Each point is reached from the start by the listed moves, each made 0, 1 or 2 times, or once backwards (-1), plus a little noise. Is the number of moves made odd or even? Then give how often each move was made.

Moves:
(1): 0.011	-0.013	0.040
(2): -0.039	0.017	0.016
Start: 0.008	-0.008	0.013
Points:
-0.060	0.014	0.086 -> odd (1, 2)
0.029	-0.034	0.094 -> even (2, 0)
-0.021	-0.005	0.070 -> even (1, 1)

Moves:
(1): -0.002	-0.032	-0.014	0.016	-0.017	-0.011	0.012	0.012	0.033
(2): -0.002	0.021	0.035	-0.011	-0.004	0.027	0.010	-0.013	0.030
(3): 0.011	0.006	0.008	-0.002	-0.009	-0.021	-0.014	0.026	-0.006
(4): 0.020	-0.009	0.047	0.020	-0.008	-0.022	-0.005	-0.043	0.006
(5): 0.010	0.003	0.003	0.003	0.033	0.002	-0.001	-0.029	0.054
(6): 0.009	0.016	-0.028	0.009	-0.008	0.032	-0.030	0.031	-0.007
(7): 0.015	-0.010	-0.020	0.027	-0.020	-0.039	0.018	0.010	0.042
(8): 0.002	0.009	0.013	-0.013	-0.007	0.003	-0.027	-0.019	-0.004
Start: -0.019	-0.010	0.001	0.022	0.013	-0.017	-0.010	0.007	0.007
Points:
-0.054	-0.073	-0.095	0.023	-0.049	-0.017	-0.029	0.054	-0.022 -> even (2, -1, -1, -1, -1, 0, 0, 2)
0.061	0.035	0.023	0.077	0.022	-0.004	-0.069	-0.011	0.175 -> even (0, 1, 1, 1, 2, 2, 1, 0)
-0.050	-0.049	-0.150	0.035	0.001	0.082	-0.053	0.114	-0.007 -> even (2, -1, -1, -1, 0, 2, -1, 0)
-0.032	0.075	0.023	-0.059	-0.036	0.063	-0.123	0.098	-0.093 -> odd (0, 1, 2, -1, -1, 1, -1, 2)

Moves:
(1): -0.013	-0.021	0.025	-0.005	-0.013	0.004	-0.033	0.001	-0.001	-0.001	-0.014	-0.005	-0.006	-0.042	0.002
(2): -0.020	-0.002	0.003	-0.007	-0.014	-0.007	0.000	0.005	0.009	0.019	-0.004	0.026	0.017	0.008	-0.003
(3): -0.001	-0.003	-0.028	0.022	-0.022	-0.005	0.002	0.002	0.003	-0.013	-0.017	0.001	-0.003	-0.010	-0.005
(4): 0.007	-0.003	0.010	-0.030	0.001	-0.003	0.021	-0.020	-0.014	-0.004	0.030	-0.010	0.019	-0.006	0.013
(5): -0.024	0.004	-0.017	0.020	0.020	0.010	0.011	0.016	0.017	0.002	-0.041	-0.013	0.010	-0.013	-0.017
(6): 0.007	-0.013	0.008	-0.048	0.015	0.002	0.014	-0.024	0.013	0.004	0.002	-0.024	-0.015	0.009	-0.001
(7): 0.017	-0.002	-0.013	-0.005	0.009	-0.019	0.014	0.005	0.032	0.020	-0.011	0.001	-0.005	-0.009	0.034
(8): 0.012	0.003	-0.001	-0.036	0.016	-0.013	0.002	-0.003	-0.005	0.000	-0.006	-0.005	-0.002	0.004	-0.011
(9): -0.003	-0.030	0.012	0.020	0.015	-0.012	-0.018	-0.039	-0.048	0.023	0.018	-0.015	0.014	0.016	0.012
(10): -0.008	0.025	-0.010	0.000	0.006	-0.028	-0.024	-0.010	0.011	-0.014	0.014	-0.013	0.022	-0.011	0.011
(11): 0.000	-0.029	-0.006	0.016	0.004	0.006	-0.001	-0.021	0.015	-0.012	0.001	-0.002	-0.003	0.003	-0.003
(12): -0.034	0.006	-0.004	0.017	-0.007	-0.014	-0.003	-0.002	-0.021	-0.009	-0.014	0.013	-0.025	-0.024	0.016
(13): 0.023	-0.006	0.012	-0.024	-0.006	-0.024	0.022	0.029	0.025	-0.002	-0.016	-0.002	0.002	0.010	-0.013
(14): 0.003	0.009	0.003	0.029	-0.016	0.000	0.005	-0.002	0.005	-0.012	-0.014	0.006	0.004	-0.003	0.006
Start: 0.000	0.010	-0.005	0.013	-0.027	0.012	0.018	0.016	-0.001	-0.010	-0.015	0.006	-0.018	-0.011	0.001
Points:
-0.093	-0.118	0.011	-0.033	0.088	-0.019	0.015	-0.077	-0.056	0.135	-0.068	-0.004	0.011	-0.056	0.061 -> even (1, 2, -1, 1, 2, 0, 2, 2, 2, -1, 1, 1, -1, -1)
-0.050	-0.028	0.055	-0.055	0.065	-0.051	-0.018	-0.017	0.003	0.067	-0.108	-0.083	0.024	-0.008	-0.024 -> odd (1, 1, -1, -1, 2, 2, 0, 1, 2, 1, -1, 0, 1, 1)
0.004	0.021	-0.014	-0.144	0.031	-0.025	-0.006	-0.054	0.086	-0.047	0.056	-0.015	-0.026	0.069	-0.046 -> odd (-1, 1, -1, -1, -1, 2, -1, 1, -1, 2, 2, 0, 0, -1)
-0.068	-0.041	-0.008	0.072	-0.070	-0.064	0.023	-0.067	0.079	-0.031	-0.057	0.018	-0.036	-0.121	0.140 -> even (1, 1, 0, 1, 0, 1, 2, -1, 0, 1, 2, 2, 0, 2)
-0.064	0.012	-0.117	0.249	-0.075	-0.071	-0.016	-0.038	-0.044	-0.092	-0.093	0.044	-0.033	-0.031	0.025 -> even (-1, 0, 2, -1, 0, -1, 0, 1, 1, 1, 2, 2, 0, 2)
0.021	0.070	-0.103	0.007	0.078	0.041	0.049	0.011	0.113	-0.065	-0.105	-0.071	-0.016	0.010	-0.071 -> even (-1, -1, 0, -1, 2, 1, 0, 2, -1, 1, 1, -1, -1, 1)
0.025	-0.049	-0.023	-0.030	0.140	-0.051	-0.008	-0.136	-0.025	0.053	-0.002	-0.112	-0.003	-0.007	0.082 -> odd (0, -1, -1, 0, 1, 1, 2, 2, 2, 1, 1, 0, -1, 0)
0.013	0.041	0.034	-0.146	0.049	0.044	0.094	-0.068	-0.138	-0.018	0.067	-0.042	-0.045	0.019	-0.004 -> odd (-1, -1, -1, 2, 0, 1, -1, 2, 0, -1, -1, 1, -1, 0)
